Each row of a before or after table is a point. The points were changed in one or more steps. Then noise was added and the rows were shuffled. The steps act on columns, c1 being the first. Write out the steps. A step turns or swaps two columns, mirrors them in a line or flattens them onto one, adds a multiple of one to another, or multiplies or shifts one. Angles are multiples of 10 degrees, from the lower column toward the higher: turns from -170 to 170, lines from 10 to 170 but not 90. Use the fewest steps. Two steps may share a column if one is a turn and the other turns, adds or multiplies; they go together, in the order done. Otherwise the lowest column goes first.

Before, 13 rows:
[[-0.018, -0.008, -0.038],
[0.037, -0.011, 0.043],
[0.039, -0.059, 0.017],
[0.008, 0.006, -0.038],
[-0.018, -0.012, 0.019],
[0.024, 0.001, -0.032],
[0.016, 0.000, -0.012],
[0.032, -0.043, 0.001],
[-0.037, -0.071, 0.002],
[-0.025, 0.004, -0.036],
[-0.008, -0.010, -0.027],
[0.021, -0.016, 0.026],
[0.019, -0.028, -0.020]]
After, 13 rows:
[[0.037, -0.059, 0.036],
[0.025, 0.000, -0.064],
[0.023, -0.018, 0.054],
[0.013, -0.001, -0.027],
[-0.020, -0.008, -0.075],
[-0.026, 0.006, -0.074],
[0.037, -0.010, 0.086],
[-0.036, -0.071, 0.004],
[0.018, -0.028, -0.037],
[0.030, -0.043, 0.002],
[-0.018, -0.011, 0.037],
[0.008, 0.008, -0.074],
[-0.010, -0.011, -0.051]]
Steps: multiply c3 by 2

Before (13 x 4):
[[-0.004, 0.018, -0.030, -0.025],
[0.013, 0.030, -0.029, 0.116],
[-0.047, 0.056, 0.054, -0.028],
[0.027, -0.001, -0.041, -0.032],
[0.012, -0.007, -0.021, -0.008],
[0.030, 0.100, 0.054, -0.037],
[-0.003, -0.004, -0.030, -0.042],
[0.025, 0.016, 0.000, 0.013],
[0.011, -0.001, -0.028, 0.028],
[0.022, -0.007, 0.007, -0.016],
[0.022, -0.006, 0.048, -0.042],
[0.005, -0.003, -0.026, -0.024],
[0.001, -0.004, -0.034, -0.021]]
After (13 x 4):
[[0.014, -0.004, -0.040, 0.116],
[-0.003, -0.027, -0.018, -0.042],
[0.011, -0.021, -0.009, -0.009],
[-0.002, -0.013, -0.032, -0.025],
[0.001, -0.029, -0.019, -0.020],
[0.026, 0.010, -0.013, 0.011],
[0.030, 0.106, -0.042, -0.037],
[-0.048, 0.076, -0.009, -0.028],
[0.028, -0.032, -0.025, -0.032],
[0.023, 0.033, 0.035, -0.042],
[0.005, -0.023, -0.014, -0.023],
[0.023, 0.002, 0.011, -0.015],
[0.011, -0.024, -0.017, 0.029]]
Steps: turn c2 and c3 by -50 degrees

Before, 8 rows:
[[0.008, 0.008, 0.002, 0.065, -0.032, -0.079],
[-0.043, 0.010, -0.007, -0.071, 0.014, -0.014],
[0.059, 0.037, 0.004, -0.001, -0.003, 0.022],
[-0.063, -0.021, 0.025, -0.071, -0.065, -0.009],
[0.012, -0.003, 0.006, 0.019, 0.022, -0.010],
[-0.023, 0.044, 0.023, -0.026, -0.005, 0.022],
[-0.043, 0.016, -0.016, -0.067, -0.007, -0.025],
[-0.025, 0.016, -0.035, -0.022, -0.001, 0.016]]
After:
[[0.014, -0.003, -0.015, 0.018, 0.024, -0.010],
[-0.040, 0.011, -0.027, -0.072, 0.014, -0.012],
[-0.043, 0.018, -0.036, -0.067, -0.007, -0.026],
[-0.024, 0.016, -0.056, -0.023, -0.002, 0.015],
[-0.020, 0.044, 0.002, -0.029, -0.005, 0.023],
[0.009, 0.008, -0.019, 0.064, -0.032, -0.078],
[0.060, 0.036, -0.017, -0.001, -0.005, 0.023],
[-0.064, -0.020, 0.005, -0.071, -0.062, -0.011]]
Steps: shift c3 by -0.020

Before, 9 rows:
[[-0.033, 0.036, 0.042, 0.012, 0.017, 0.034, 0.045, 0.030, -0.013],
[-0.014, -0.016, -0.069, -0.020, -0.016, 0.055, -0.042, 0.040, 0.004],
[-0.035, -0.025, -0.034, -0.020, -0.008, -0.006, -0.035, 0.024, 0.007],
[-0.012, -0.012, 0.035, 0.006, -0.003, 0.046, 0.022, -0.028, 0.000],
[-0.020, 0.027, 0.059, 0.033, -0.009, 0.042, -0.010, 0.014, -0.034],
[0.018, -0.043, -0.043, -0.036, -0.026, 0.021, -0.044, 0.071, 0.024],
[-0.011, 0.039, 0.022, -0.020, -0.027, 0.014, 0.034, -0.004, -0.037],
[0.042, 0.024, -0.044, -0.005, 0.032, 0.019, -0.047, 0.023, 0.016],
[0.030, -0.014, -0.066, 0.030, -0.008, 0.009, -0.020, 0.028, 0.009]]
After, 9 rows:
[[0.031, -0.013, -0.064, 0.006, -0.009, 0.017, -0.019, 0.026, 0.007],
[-0.009, 0.041, 0.022, -0.011, -0.027, 0.030, 0.032, -0.004, -0.035],
[-0.020, 0.029, 0.057, 0.048, -0.008, 0.082, -0.011, 0.012, -0.034],
[0.017, -0.044, -0.044, -0.048, -0.028, 0.043, -0.045, 0.070, 0.022],
[-0.033, -0.024, -0.035, 0.003, -0.010, -0.010, -0.035, 0.023, 0.007],
[-0.013, -0.014, -0.070, -0.010, -0.015, 0.108, -0.042, 0.042, 0.003],
[0.044, 0.026, -0.043, -0.033, 0.032, 0.038, -0.048, 0.021, 0.017],
[-0.034, 0.037, 0.045, 0.036, 0.016, 0.066, 0.047, 0.029, -0.015],
[-0.011, -0.012, 0.035, 0.015, -0.004, 0.090, 0.022, -0.029, 0.002]]
Steps: add -0.7 times c1 to c4; multiply c6 by 2

Before:
[[0.045, 0.027, -0.037, 0.006, -0.012, 0.025, -0.016, -0.031, 0.016, 0.056, 0.021],
[-0.001, 0.040, 0.017, 0.024, 0.024, -0.006, 0.028, -0.044, 0.023, 0.055, 0.021],
[0.014, 0.019, 0.004, -0.012, 0.015, -0.004, -0.020, -0.044, -0.032, 0.050, 0.030],
[0.032, -0.057, -0.048, 0.015, -0.030, -0.027, 0.007, 0.007, -0.014, 0.020, 0.011],
[-0.059, 0.030, 0.011, 0.003, 0.007, 0.024, 0.016, -0.022, 0.008, 0.112, 0.014],
[-0.039, 0.027, -0.001, 0.021, -0.023, 0.017, -0.024, -0.044, 0.014, 0.037, 0.007],
[0.010, -0.006, -0.067, 0.021, 0.027, -0.003, -0.017, 0.027, -0.023, 0.002, 0.018],
[0.004, 0.024, -0.008, 0.003, 0.014, 0.050, 0.011, -0.056, -0.009, 0.043, -0.026],
[0.007, -0.047, -0.032, -0.013, 0.030, 0.009, -0.011, -0.001, 0.017, 0.009, 0.053],
[0.024, 0.017, 0.033, 0.025, 0.033, 0.005, -0.032, -0.042, 0.021, 0.087, -0.015],
[-0.069, -0.019, -0.048, -0.099, -0.067, -0.062, 0.024, 0.063, 0.053, 0.009, -0.011]]
After, 11 rows:
[[-0.098, -0.034, -0.004, 0.026, -0.024, 0.028, -0.021, -0.057, 0.015, -0.028, 0.008],
[-0.046, -0.007, 0.007, 0.022, 0.014, -0.005, -0.019, -0.054, -0.036, -0.051, 0.027],
[-0.014, -0.027, -0.035, 0.034, -0.013, 0.026, -0.021, -0.036, 0.020, -0.049, 0.022],
[-0.026, 0.024, -0.048, 0.047, -0.029, -0.027, 0.005, 0.016, -0.011, 0.028, 0.008],
[-0.060, -0.044, 0.017, 0.032, 0.026, -0.007, 0.025, -0.029, 0.024, -0.045, 0.024],
[-0.049, -0.011, -0.067, 0.013, 0.024, -0.001, -0.017, 0.021, -0.023, 0.012, 0.019],
[-0.118, -0.024, 0.012, 0.071, 0.008, 0.022, 0.016, -0.014, 0.010, -0.086, 0.010],
[-0.053, 0.038, -0.035, 0.025, 0.030, 0.014, -0.015, -0.004, 0.017, 0.016, 0.059],
[-0.054, -0.017, -0.007, 0.021, 0.010, 0.050, 0.011, -0.048, -0.010, -0.039, -0.030],
[-0.034, -0.036, 0.032, 0.067, 0.034, 0.003, -0.035, -0.059, 0.020, -0.054, -0.011],
[-0.126, 0.091, -0.044, -0.029, -0.065, -0.067, 0.021, 0.075, 0.057, -0.041, -0.012]]
Steps: shift c1 by -0.060; turn c2 and c4 by 130 degrees; turn c4 and c10 by -130 degrees; add 0.5 times c7 to c8

Before (11 x 14):
[[0.030, -0.026, 0.051, -0.030, -0.026, -0.038, 0.044, -0.062, 0.026, 0.012, -0.010, 0.031, -0.038, -0.008],
[0.033, -0.020, 0.026, -0.030, -0.019, 0.008, 0.037, -0.003, 0.045, -0.132, 0.006, 0.030, -0.037, -0.002],
[-0.100, 0.100, 0.051, -0.014, 0.065, -0.041, -0.014, 0.008, 0.035, 0.031, 0.016, 0.012, -0.041, -0.034],
[0.032, 0.043, 0.067, 0.002, -0.027, -0.013, -0.019, -0.020, -0.010, 0.017, -0.014, 0.014, 0.031, -0.010],
[-0.013, 0.034, -0.031, -0.034, -0.012, -0.018, 0.070, -0.013, 0.047, -0.005, 0.028, -0.097, 0.005, -0.015],
[-0.002, 0.023, 0.018, -0.041, -0.029, -0.028, 0.007, 0.010, 0.042, 0.024, -0.002, -0.044, -0.042, -0.036],
[0.003, -0.003, 0.042, 0.052, -0.032, -0.015, -0.013, -0.032, -0.052, 0.004, 0.002, 0.033, -0.025, -0.027],
[0.006, -0.010, 0.015, -0.028, -0.030, 0.072, 0.014, -0.039, 0.019, 0.028, 0.023, 0.008, -0.002, -0.026],
[0.024, -0.016, 0.017, -0.038, -0.031, 0.000, 0.029, 0.004, 0.017, -0.008, 0.061, -0.020, 0.001, -0.014],
[0.024, -0.022, 0.070, -0.015, -0.007, -0.024, -0.009, -0.042, 0.025, 0.015, -0.009, -0.018, -0.002, -0.042],
[0.006, 0.012, -0.001, 0.049, 0.007, -0.005, -0.016, -0.028, 0.014, 0.036, 0.034, 0.035, -0.041, -0.013]]
After (11 x 14):
[[0.010, -0.021, 0.058, -0.014, -0.007, -0.025, -0.009, 0.034, 0.048, 0.015, -0.027, -0.018, -0.002, -0.060],
[0.002, 0.013, -0.005, 0.048, 0.007, -0.004, -0.016, -0.009, 0.014, 0.036, -0.044, 0.035, -0.042, -0.021],
[0.012, 0.043, 0.068, 0.002, -0.028, -0.013, -0.019, 0.023, 0.014, 0.017, -0.006, 0.015, 0.030, -0.004],
[0.011, -0.026, 0.039, -0.029, -0.027, -0.039, 0.043, 0.047, 0.043, 0.013, -0.040, 0.032, -0.038, -0.026],
[0.011, -0.015, 0.011, -0.040, -0.030, 0.001, 0.030, -0.050, 0.021, -0.009, -0.038, -0.020, 0.001, -0.026],
[0.015, -0.020, 0.010, -0.030, -0.019, 0.008, 0.037, -0.002, 0.051, -0.132, -0.006, 0.031, -0.037, -0.032],
[-0.005, 0.033, -0.046, -0.033, -0.012, -0.017, 0.070, -0.013, 0.033, -0.004, -0.028, -0.098, 0.005, -0.048],
[0.000, 0.023, 0.003, -0.040, -0.029, -0.028, 0.007, -0.005, 0.045, 0.024, 0.009, -0.044, -0.041, -0.066],
[0.001, -0.002, 0.056, 0.051, -0.033, -0.016, -0.013, 0.019, -0.036, 0.003, -0.026, 0.032, -0.023, 0.010],
[0.003, -0.010, 0.008, -0.029, -0.029, 0.073, 0.014, 0.007, 0.023, 0.028, -0.044, 0.007, -0.002, -0.039],
[-0.039, 0.099, 0.035, -0.013, 0.065, -0.042, -0.014, -0.017, 0.050, 0.030, -0.005, 0.012, -0.042, -0.059]]
Steps: multiply c1 by 0.4; add -0.7 times c9 to c14; turn c3 and c9 by 20 degrees; turn c8 and c11 by 130 degrees

Before:
[[0.011, -0.002, 0.012, -0.007, -0.034, -0.039, -0.024, 0.055, -0.002, 0.015, -0.042, 0.048, 0.026, -0.026, 0.056, -0.039, 0.018, -0.030],
[0.033, 0.001, 0.046, -0.053, 0.031, 0.034, -0.012, 0.074, 0.056, 0.030, 0.011, 0.055, -0.080, -0.012, -0.005, 0.018, -0.067, -0.013],
[-0.005, -0.007, -0.030, 0.005, -0.044, -0.033, 0.000, -0.004, 0.024, -0.039, 0.051, 0.002, 0.023, 0.025, -0.019, 0.020, -0.026, 0.024],
[0.026, -0.011, 0.031, -0.021, 0.050, -0.034, 0.082, -0.025, -0.035, -0.009, -0.030, 0.003, -0.079, -0.014, 0.019, 0.036, 0.019, 0.018],
[-0.009, -0.006, 0.041, -0.051, 0.013, 0.041, 0.011, 0.027, 0.052, -0.029, -0.019, 0.066, 0.001, 0.028, 0.048, 0.025, -0.063, -0.036],
[0.026, -0.042, 0.030, -0.017, -0.036, -0.023, -0.031, 0.039, -0.041, 0.022, 0.031, 0.010, -0.009, -0.017, -0.002, 0.029, -0.002, 0.032],
[0.043, -0.005, -0.026, 0.014, 0.069, -0.023, 0.046, -0.017, 0.027, -0.006, -0.003, 0.044, -0.068, 0.043, -0.019, 0.055, -0.050, -0.039],
[0.002, -0.019, -0.037, 0.047, -0.026, 0.035, 0.025, -0.006, -0.001, 0.016, 0.032, -0.013, -0.020, 0.032, -0.019, 0.052, 0.027, -0.065]]
After:
[[0.010, -0.002, -0.026, 0.017, -0.035, -0.040, -0.024, 0.055, -0.003, 0.015, 0.034, 0.048, 0.026, -0.026, 0.047, -0.037, 0.017, -0.030],
[0.026, -0.044, -0.017, -0.002, -0.035, -0.022, -0.031, 0.039, -0.041, 0.022, -0.039, 0.010, -0.009, -0.015, -0.008, 0.030, -0.001, 0.031],
[-0.004, -0.008, 0.046, -0.005, -0.046, -0.032, 0.001, -0.004, 0.025, -0.039, -0.039, 0.004, 0.023, 0.025, -0.014, 0.020, -0.026, 0.025],
[0.042, -0.005, 0.023, -0.006, 0.069, -0.022, 0.047, -0.016, 0.028, -0.006, 0.012, 0.043, -0.069, 0.043, -0.013, 0.055, -0.050, -0.040],
[0.003, -0.019, 0.047, 0.001, -0.026, 0.035, 0.024, -0.006, -0.001, 0.015, -0.016, -0.013, -0.020, 0.033, -0.002, 0.053, 0.027, -0.065],
[0.027, -0.012, -0.039, 0.004, 0.049, -0.035, 0.080, -0.025, -0.035, -0.010, 0.018, 0.004, -0.079, -0.015, 0.010, 0.037, 0.019, 0.019],
[-0.009, -0.007, -0.046, 0.009, 0.012, 0.041, 0.010, 0.027, 0.051, -0.031, 0.004, 0.065, 0.002, 0.029, 0.026, 0.026, -0.063, -0.036],
[0.034, 0.002, -0.039, -0.008, 0.031, 0.034, -0.014, 0.075, 0.054, 0.031, -0.026, 0.054, -0.080, -0.013, -0.021, 0.018, -0.067, -0.012]]
Steps: turn c3 and c11 by -160 degrees; flatten c4 and c15 onto the line at 70 degrees

Before, 9 rows:
[[0.039, -0.037, 0.007, 0.028, 0.010, 0.014, 0.012, 0.022, 0.003, 0.041, -0.016, 0.036, 0.036, -0.022, -0.028, 0.013, 0.020, -0.037, 0.009, 0.008, -0.010, 0.001, 0.042, 0.008],
[-0.036, 0.017, 0.015, 0.005, -0.048, 0.009, -0.030, -0.026, -0.025, -0.011, 0.032, 0.015, -0.023, 0.006, 0.024, -0.017, -0.022, -0.023, 0.051, 0.067, -0.084, 0.014, 0.004, -0.015],
[-0.048, -0.055, -0.014, 0.064, 0.021, -0.036, 0.006, -0.012, 0.047, 0.059, 0.031, -0.038, -0.042, 0.007, -0.034, -0.046, 0.059, -0.041, -0.025, 0.008, 0.025, 0.032, -0.045, -0.024],
[0.043, -0.029, 0.010, -0.019, -0.048, -0.050, -0.017, -0.031, 0.007, -0.009, -0.005, 0.001, 0.014, 0.020, -0.010, -0.041, 0.000, -0.024, -0.024, -0.016, -0.082, -0.029, 0.012, -0.014],
[-0.066, 0.010, -0.016, 0.022, 0.003, 0.050, -0.018, 0.060, -0.018, 0.058, 0.019, 0.029, -0.005, -0.009, 0.003, 0.035, 0.020, 0.031, 0.004, -0.027, -0.015, 0.002, -0.017, 0.052],
[-0.032, 0.005, 0.023, 0.035, -0.042, 0.050, 0.005, 0.043, -0.021, 0.021, -0.070, -0.051, -0.023, -0.035, 0.025, 0.016, -0.001, -0.007, 0.034, -0.026, -0.040, -0.039, 0.010, 0.074],
[-0.010, 0.054, 0.018, 0.063, 0.039, 0.042, -0.048, 0.023, 0.013, 0.026, -0.048, 0.025, 0.060, 0.003, 0.039, 0.017, -0.024, -0.013, -0.008, 0.021, -0.047, -0.002, -0.003, 0.053],
[-0.069, 0.056, 0.080, 0.043, 0.002, 0.007, -0.008, -0.008, 0.056, -0.025, -0.019, 0.058, -0.044, 0.008, 0.001, -0.038, 0.008, -0.034, 0.046, 0.047, 0.009, -0.004, 0.006, -0.027],
[-0.036, -0.030, 0.027, -0.016, 0.007, -0.001, 0.013, -0.028, 0.070, 0.058, -0.057, -0.035, -0.045, 0.034, -0.050, -0.001, 0.062, 0.053, 0.039, -0.040, -0.030, -0.046, -0.031, 0.066]]
After, 9 rows:
[[0.040, -0.024, 0.008, -0.047, 0.012, 0.013, 0.013, 0.001, 0.002, -0.006, -0.017, 0.034, 0.037, -0.024, -0.030, 0.042, 0.010, -0.037, 0.008, 0.015, -0.009, 0.001, 0.042, 0.005],
[-0.033, 0.001, 0.024, -0.037, -0.043, 0.048, 0.006, -0.040, -0.020, -0.011, -0.068, -0.052, -0.023, -0.035, 0.024, 0.024, -0.012, -0.008, 0.034, -0.019, -0.038, -0.039, 0.000, 0.074],
[-0.069, 0.066, 0.079, -0.009, 0.001, 0.007, -0.008, -0.021, 0.054, 0.032, -0.018, 0.060, -0.045, 0.006, 0.002, -0.030, 0.022, -0.035, 0.046, 0.038, 0.009, -0.005, 0.034, -0.029],
[-0.008, 0.062, 0.020, -0.036, 0.038, 0.044, -0.049, -0.045, 0.014, -0.012, -0.051, 0.025, 0.060, 0.003, 0.039, 0.026, 0.002, -0.012, -0.008, 0.004, -0.047, -0.003, 0.003, 0.054],
[0.044, -0.020, 0.010, 0.011, -0.049, -0.050, -0.019, 0.041, 0.007, 0.036, -0.005, 0.001, 0.014, 0.019, -0.011, -0.015, -0.005, -0.024, -0.024, -0.013, -0.081, -0.028, 0.013, -0.013],
[-0.066, -0.006, -0.015, -0.029, 0.002, 0.050, -0.017, -0.058, -0.016, -0.026, 0.019, 0.028, -0.003, -0.010, 0.002, 0.062, -0.008, 0.031, 0.006, -0.010, -0.016, 0.002, -0.023, 0.054],
[-0.050, -0.005, -0.014, -0.076, 0.019, -0.037, 0.007, 0.039, 0.046, 0.056, 0.033, -0.037, -0.042, 0.007, -0.035, 0.049, 0.018, -0.041, -0.024, 0.033, 0.024, 0.032, -0.020, -0.023],
[-0.034, 0.025, 0.015, 0.011, -0.046, 0.010, -0.028, 0.015, -0.028, 0.014, 0.032, 0.013, -0.022, 0.006, 0.024, -0.014, 0.024, -0.024, 0.052, 0.041, -0.083, 0.014, -0.010, -0.014],
[-0.037, -0.019, 0.026, 0.010, 0.006, -0.001, 0.013, 0.039, 0.072, 0.010, -0.058, -0.037, -0.044, 0.032, -0.050, 0.058, -0.004, 0.053, 0.040, -0.004, -0.030, -0.048, 0.004, 0.067]]
Steps: turn c2 and c8 by -150 degrees; turn c2 and c4 by -150 degrees; add 0.5 times c9 to c23; turn c10 and c16 by 80 degrees; flatten c17 and c20 onto the line at 60 degrees
